Each row of a before or after table is a point. One or more steps were done to the points. Then noise was added and the rows were shuffled. The steps act on columns, c1 being the first. Name the steps. A step turns or swaps two columns, mirrors them in a line or flattens them onto one, adds a multiple of one to another, or multiplies or shifts one. Angles are multiples of 10 degrees, from the lower column toward the higher: turns from -170 to 170, lines from 10 to 170 but not 90. Use the fewest steps. Two steps may share a column if one is a turn and the other turns, adds or multiplies; they go together, in the order done. Otherwise the lowest column goes first.
In the rows, 128 means zero.

Before (10 x 2):
[[141 113]
 [158 107]
 [156 109]
 [106 107]
 [113 141]
 [140 108]
 [114 120]
 [ 92 148]
 [ 90 157]
 [111 104]]
After (10 x 2):
[[142  70]
 [ 82 212]
 [142  82]
 [104 167]
 [105  53]
 [166  64]
 [110 105]
 [ 98  66]
 [ 81 190]
 [166  70]]
Steps: multiply c1 by 1.3; multiply c2 by 3

Before:
[[144 135  89 119 149 152 151  42]
 [145 148 131  52  94 144 130  86]
 [132 127  73  99 147 119 128 164]
 [ 51 118 117 126 149 128 121 167]
 [110 186 110 133 169 177 125 146]
 [162 121 117 132  74 101 249 100]
 [148 100 106  74  38 107 175 137]
 [149 128 128 128 138  92 129 145]
 [ 41 145 122  93 167 105 159 160]
 [156 163  94 124 165 109 132 150]
 [106 204 101 122 121 107 118 106]]
After:
[[138 153  94 106 165 142 158 213]
 [ 74  78 108 124  38 187 146  26]
 [160 143 128 172  95 191 133  75]
 [225 119  91 155 154 124 148 138]
 [136  43 121  94  79 136 216  70]
 [ 73 123 119 126 144 120 117  98]
 [108 126  74 133 150 161 136 163]
 [141 198  95 107 122 144 168  87]
 [129 181 112 168 170 106 167 178]
 [ 90 119 129 122 166 171 158 119]
 [118 125 126  91 138 141 135 167]]
Steps: add 1.5 times c5 to c1; turn c1 and c8 by 70 degrees; turn c2 and c7 by 40 degrees; turn c4 and c6 by -110 degrees

Before:
[[107  94 116 135 157 144 143 147 111 124 138 124]
 [129 124 124 110 132 141 131 156 119 139  67 111]
 [ 85 107  98 162 109 155 116 123  88 119 118  96]
 [152 129 116 130 138 153  77 149 155  76 115 107]
 [148 105 110 115 107 158  99 138 101 142 160 144]
 [123 163 113 138 157 169 125 151 127 119 129 105]
 [123 145 158 173 103 137 151 153 121 141 102 100]
 [173 133 106 147 119 167 111 136 170 114 116 133]
 [ 82 112 126 129 135 140 118 110 130 122 118 131]
 [148 100 102  99  30 114 165 143 126  72 119 153]
 [129 101  99 118 107  94 112 125 159 129 152 108]]
After (11 x 12):
[[ 93 108 156 123 164 137 134 109 130 120 120 121]
 [117 164 120 117 124 167 130 150 128 117 128  96]
 [146 132  78 105 108 165 139 138 172 116 117 123]
 [143 142 156  85  66 136  98 151 121 142 101  89]
 [132 104 102 137  92 159 159 137 101 142 160 133]
 [127 121 124 146  88 144 130 156 117 136  66 100]
 [109 100 105 134 113  94 146 125 159 127 152  98]
 [139 131 104 117 109 152 176 151 154  77 116  98]
 [100  95 132 123 128 145 112 149 113 125 139 114]
 [ 72 107 133  96 116 154 133 120  88 121 121  86]
 [127 100  93 164   9 116  97 142 128  74 119 142]]
Steps: turn c1 and c3 by -40 degrees; turn c4 and c7 by -170 degrees; add -1.5 times c8 to c5; shift c12 by -10

Before, 11 rows:
[[152 152 196  75 154 111 174 122 101  16  68 106 150 199 175 168 151 135
   87 204]
 [144 130 113 165 103 192 139 139 148  57 131 135  93 120  77  63 177 100
   77 154]
 [202 177 124 135  43 141 113 117 107 107 152 166 109 103 125 117 133 101
   92 167]
 [175 196 129  74  99 127  83  89 127 141 102 156 146 136 157 139 165 112
   39 163]
 [ 94 124 113 127  66 180 161  93 175 100 179 168  86  92 101  79 142 104
  104 139]
 [ 72 205 116 128  64 194 115 130 135 100 150 137 104 111 129 100 128  83
  131 148]
 [ 99 127 176 124 101  80  65 133 155 130 120  75  67 145 172 135 104 181
  110 161]
 [100 143 156 147 105  85 127 133 211  73  86  90 124 120 153 134 136 162
  125 147]
 [ 70 122 138 127 135  33  81 152 172  95 129 102 118 131 124 129 104 133
  120 158]
 [116 135 138 175  51 192 109 113 160 143 129 230  77 106 114 103 187  83
  118 159]
 [ 92 110 178 123 140  89 118 172 156 107  98  77 124  75 137 118  89 148
  105 151]]
After, 11 rows:
[[112 135 141 173 106 192 205 114 163 151 158 233  77 100 109 148 190  82
  114 162]
 [101 129 174 126 103  78 145 139 155 192 138  76  66 149 172 117 105 180
  111 159]
 [201 178 124 132  78 143 201 120 109 137  90 165 109 103 125 151 136  95
   84 175]
 [151 151 198  72  53 109  71 126 104  50 207 104 151 198 177  62 150 135
   86 204]
 [174 193 129  75 112 129 151  90 126 176 173 155 148 140 157 107 163 109
   37 163]
 [ 75 203 123 126  75 199 177 130 128 134 116 137 105 110 126 161 125  82
  130 150]
 [138 126 115 164  60 188 128 142 148  93 200 132  92 120  75 185 180 100
   78 154]
 [ 71 120 139 128  88  34 109 155 169 164 127  98 121 137 120 124 107 134
  122 156]
 [ 96 123 112 127  90 179 178  96 175  85  77 169  90  93 100 201 141 102
  102 139]
 [ 90 116 178 124 113  90 107 176 155 132 202  75 119  71 135 119  89 153
  105 153]
 [ 98 144 151 148  71  85 133 133 211 113 210  87 119 118 154 105 133 166
  124 145]]
Steps: turn c7 and c10 by -70 degrees; turn c5 and c7 by -70 degrees; turn c11 and c16 by 150 degrees; multiply c11 by 2.5

Before:
[[116 141 146 147 114 183 158 168 174 130  90 118 132 148 100 114 180 126
  144  97  85 124 140 158 121 122  79 161 141 133 178 116 142 122 110 119
  135  97 127 111 162  94 118 142 191  76 133  80  86 108 114 141 120 145
  132 148  98 116 134 124 149 101 172 172]
 [141 148  16  95  96 163 139 128 127 155 165  89 222 122 139 174  76 179
   64 185 140  92  92  48  71  87 130  99 104 161 143 198 239 205 160 157
   59  80 113 146  69  57 140 212  71 186 153  96 163 123 129  92 155 111
  126  88 197 167  65 158 174 119  74 156]
 [126 140 120  96 150 186 159 141 128 151  57  93 144 147 110  78 131 102
  144 101  83 117 169 150 121 126  99 137 130 152 171  80 106 107 117  94
  164 103 117 134 157  99  59  93 126 109 127  96 104 122 155 156  59 100
  129 164 125 110  51 142 142 115 182 169]
 [137  92  42 100 163 173  89 124  90 109 178 154 186  54  89 142 115 175
  121 106 173 153  75  97 115 159 172  86 148 169 125 199 151 210 137 154
   78 151 179 115 102 113 178 179  48 141  91 177 141 156  96 118 160 148
  130  49 132 176 168 137 187 151  69 102]
 [ 72 121  40 124 193 172 150 147  73 102 148 135 138  25  88 171  98 187
  111  91 164 133  99 106 131 165 170  65 112 141 104 221 131 142 127 185
   61 177 145 141 130 118 147 144  36 100  89 152 192 126 111  76 201 142
  138  85 123 133 151  83 118 182  97 144]
 [ 92 136 135 182 178 160 101 160 141 125 125 129 124 115 119 111 166 131
  185 106  91 137 167 126  89 160  63 139  46 148 174  73 115 117 101  90
  123 137 156 121 153 110  73 164 202 136  77  93  95 124 121 176 130 139
  127 149 123 175 160 140 169 115 208  73]
 [128 147 129 119 135 166 156 153 176 155  93 115 129 155 117 110 110  96
   88  84  75 125 194 144 119 142  93 159 108 147 183  90 100  91 108 136
  154  92 103 121 182  70  54 111 115 112 108 103  96 153 181 184 130 160
  110 162  96  47 158 114 159 141 177 159]
 [116 127  71 147 131 157 104  94  72 125 123 147 165  57  72 174 101 169
   91  54 149 158  52 162 116 137 165  94 115 143 105 154 126 141 118 185
   79 183 202 109 147 103 125 134  93 153 103 188 179 115 144  70 142 191
  135  97  98 197 151  94 138 150 113 111]
 [165 141 126  95 109 221 173  92 162 196  50 103 143 178  91  95 140 107
   51 101  97  87 174  80  93  62  66 133  72 161 143 137 157 105 113  85
  139 103  95 173 155  84  92  67  88 108 206  80 138 144 182 125  93 102
  123 132 103  81 118 156 167  62 156 222]]
After, 9 rows:
[[132 149 128 119 137 166 102 152 181 152  91 116 113 150 114 108 107  94
   90  85  74 130 193 150 123 145  91 160 106 146 181  97 100  89 107 137
  156  94 104 123 180  70  76 113 112 101 109 102  96 150 180 181 133 157
  136 156 100  49 159 112 160 142 180 156]
 [134  91  36 104 161 171 163 124  98 111 180 153  86  55  86 145 115 179
  122 104 173 150  75  97 139 158 170  87 147 163 126 199 150 210 138 151
   77 150 181 116  98 111 159 175  45 136  93 178 138 152  98 120 159 150
   81  48 134 175 171 134 189 156  73 102]
 [122 142 118  99 146 183 115 147 130 147  56  90 101 143 109  75 131 100
  144  99  89 121 173 147 138 128 101 137 132 155 173  75 105 110 117  97
  164 100 117 134 159 101  79  95 129  94 127  93 102 122 161 158  62 101
  150 164 127 112  50 140 139 113 178 169]
 [115 124  76 144 137 160 151  95  69 121 124 146 103  52  69 175 100 171
   87  58 147 163  54 162 114 140 166  96 111 145 102 154 123 139 119 185
   80 186 199 112 145  96 121 136  91 138 100 186 179 116 140  72 143 184
  102 101  98 197 150  92 138 150 113 111]
 [118 138 150 150 113 181 114 167 174 130  88 115 119 145 102 116 175 127
  147  95  83 126 135 163 113 122  79 161 146 136 175 114 143 120 110 114
  135  91 134 109 164  94 122 147 195  67 130  80  83 106 115 140 120 146
  160 150  99 114 134 124 147 105 169 173]
 [ 71 122  39 124 192 170 136 148  74 102 151 136 115  22  86 174  99 183
  110  91 166 134 104 107 175 170 171  65 112 139 105 221 130 142 127 183
   57 177 147 137 127 118 143 144  32  92  92 154 187 123 111  80 202 143
  148  85 127 135 151  89 121 183  97 148]
 [ 90 136 133 184 180 164 139 161 144 121 129 128 141 113 117 117 165 130
  186 107  88 140 168 127 127 158  66 142  52 151 177  75 118 122  96  91
  129 133 154 117 151 104  90 162 201 129  78  90  93 119 118 175 133 138
  111 150 120 177 161 141 171 115 206  72]
 [167 137 129  90 111 220 105  90 157 198  47 102  98 179  95  92 143 109
   47 100  93  89 172  80  79  61  66 130  74 159 139 138 156 104 111  84
  134 106  94 171 157  80 104  70  86  95 205  80 134 141 186 126  94 102
  159 130 107  79 120 156 168  61 161 219]
 [139 148  12  94  97 163 137 128 126 151 161  90  39 126 139 174  71 175
   60 187 140  96  90  49  52  89 124 100 107 163 148 196 238 203 158 159
   61  77 112 146  69  56 136 213  72 175 152  96 160 120 126  88 155 110
  106  85 198 169  64 154 175 116  75 157]]
Steps: add 0.7 times c5 to c25; turn c7 and c13 by -160 degrees; turn c7 and c55 by -60 degrees; multiply c43 by 0.7; shift c46 by -10
